Each row of a before or after table is a point. The points were changed in one or more steps. Then noise was added and the rows were shuffled. The steps act on how far a point lies along the listed directions, d1 being the first. Name the steps. A step turns or swaps two directions, mirrors them in a line or flattens them onto one, adds a multiple of one to another, or multiplies one. Angles are multiples of 10 degrees, from the lower direction toward the higher: turns from -170 to 170, lines from 10 to 170 but not 90. Use the fewest steps. Two steps may share a direction if one is a turn and the other turns, adds or multiplies; they go together, in the order done. Otherwise the lowest direction goes first.

Directions:
(1): -24, 9, 62
(2): -11, -66, 5
(3): 62, -8, 25
Before (14 x 3):
3, 7, 12
-8, -28, 5
50, 10, -3
-35, 48, -75
-11, -12, 22
13, -14, 28
29, 52, -13
23, 62, 5
-42, 95, 18
-13, 5, 11
27, 14, 16
-45, 26, 28
-12, -17, 8
34, 96, -65
After:
13, -86, -71
-34, -31, 75
-81, -64, 51
18, 12, 17
14, 3, 20
-23, 15, -5
-16, 1, 10
-49, -58, -115
-3, 34, 29
0, 17, 40
-68, -13, -11
-13, -4, 24
-14, 33, -43
-46, -19, -46
Steps: multiply d1 by 1.6; turn d2 and d3 by 120 degrees

Directions:
(1): 34, 59, 39, -20, 47, 18
(2): 19, -8, -22, 71, 26, 49
(3): -22, 33, -75, -35, 12, 24
(4): 70, 12, -38, 9, -13, -48
Before:
-24, 13, -63, 14, -4, 9
14, 8, -76, 38, 13, 48
-29, -35, 22, 27, -14, 11
10, 48, -59, 7, -8, 20
13, 11, -76, -2, 25, 16
-2, -50, 75, 16, 4, -6
-23, 36, -43, -28, 19, 53
15, -1, 66, 19, 50, -6
7, -17, 55, 18, 2, 31
20, -77, 101, 101, 26, 4
6, -20, -34, 22, 14, 0
-41, 47, -22, -53, 45, 81
-7, -13, -8, 50, -6, 35
39, -47, 83, 74, -35, -15
After (14 x 6):
47, -46, 55, 24, 0, -30
88, -11, 104, -1, 12, -94
-4, -37, 29, -1, -15, -74
-15, 51, 2, -72, 25, 14
-66, 11, -2, -46, -2, 43
10, 35, 41, -22, 1, -5
-105, -34, 21, -50, -21, 44
-34, 47, -14, -21, 26, 24
21, 6, 50, 24, 15, 3
10, 23, 0, -22, 33, -1
-25, 23, -35, -52, 29, 22
-30, 53, -32, -38, -15, 17
24, -23, 52, -7, -24, -21
99, 11, 54, 30, -29, -56
Steps: turn d1 and d2 by -140 degrees; turn d3 and d4 by -40 degrees

Directions:
(1): 1, 5, -6, -85, 6, 36, 13, 58
(2): 11, 47, 48, -16, 22, -25, -78, 9
Before:
-13, -30, -57, 81, -6, -21, 33, -60
7, -34, -41, -41, -27, 64, 71, 53
20, 44, 39, -76, 37, 2, -69, 49
37, 22, -16, -18, 2, -2, -38, -7
-6, 50, 52, 5, 16, -17, -71, 7
14, 50, 46, -70, 20, -16, -55, 30
-5, -47, -49, 58, -32, 10, 64, -13
11, 23, 45, -12, -13, -39, -60, 32
1, 6, 22, 46, -4, -35, -58, -42
-5, -39, -23, 54, -30, 1, 58, -51
-3, -10, -14, 64, -12, -11, 45, -42
-13, -52, -46, -13, -12, 52, 68, 4
After, 12 rows:
4, 33, 25, -103, 13, 6, -23, 57
10, 32, 28, -100, 40, 19, -47, 55
-15, -33, -65, 65, -16, -15, 41, -52
28, 22, 42, 69, -3, -30, -71, -29
1, -9, 8, -59, -34, 3, 9, 61
-3, 0, 22, 73, 4, -23, -41, -55
0, -20, -22, 90, -19, -31, 10, -38
-3, -18, -15, 58, -18, 1, 54, -40
-8, 4, -6, -68, 0, 49, 17, 64
45, 16, -37, -27, -1, 16, -23, 16
-13, -38, -44, -31, -30, 28, 55, 20
-5, -24, -14, 64, -28, -11, 43, -56
Steps: swap d1 and d2

Directions:
(1): 10, -6, -4, 29, -23, 70, 70, -48, 33, 15, -41
(2): -31, -22, -60, 36, -48, -45, -31, -68, -9, -15, -9
Before:
30, 4, 48, 33, -7, 82, 74, 17, 33, 11, -21
-46, -48, -84, 38, -61, -84, -28, -70, -12, -19, 11
-39, -2, -21, -7, -11, -109, -107, 17, -37, -50, 42
-2, -6, -3, -16, 8, -37, -49, 30, -33, -2, 15
-14, 12, 8, -30, 40, -55, -65, 28, -18, -21, 43
-37, -27, -52, 38, -48, 5, -15, -72, 11, -14, -44
-5, -4, -32, 38, -23, 23, 33, -35, 37, 6, -8
9, 0, 0, -3, -2, 17, 19, -6, 21, 10, -24
5, 2, 15, 15, -11, 68, 69, -16, 50, 12, -29
-9, -37, -33, 40, -61, 12, -3, -58, 10, -13, -14
-30, -5, -49, 23, -54, -8, -11, -58, 3, 0, -15
3, -10, 14, 4, 19, -3, -15, 13, 15, -6, -7
After:
-18, -9, -49, 42, -30, -8, 8, -39, 27, -1, -1
-41, -15, -49, 24, -40, -61, -43, -39, 5, -20, 4
1, -9, 13, 5, 20, -5, -18, 13, 14, -9, -6
20, 24, 53, -37, 62, 40, 19, 44, 18, 5, 17
-28, -19, -29, 40, -44, -80, -68, -12, -27, -30, 23
-17, -20, -26, 37, -37, 53, 31, -64, 31, -2, -59
-11, 4, -21, 21, -41, 48, 37, -48, 23, 13, -30
35, 27, 80, -19, 33, 102, 77, 54, 41, 4, -14
0, -33, -18, 39, -56, 41, 24, -51, 21, -7, -22
24, 4, 34, -22, 24, 36, 15, 44, -5, 19, -4
13, -23, -1, 24, -22, 84, 121, -40, 49, 24, -34
-8, -5, -20, -2, -11, -25, -17, -15, 6, -2, -13
Steps: swap d1 and d2
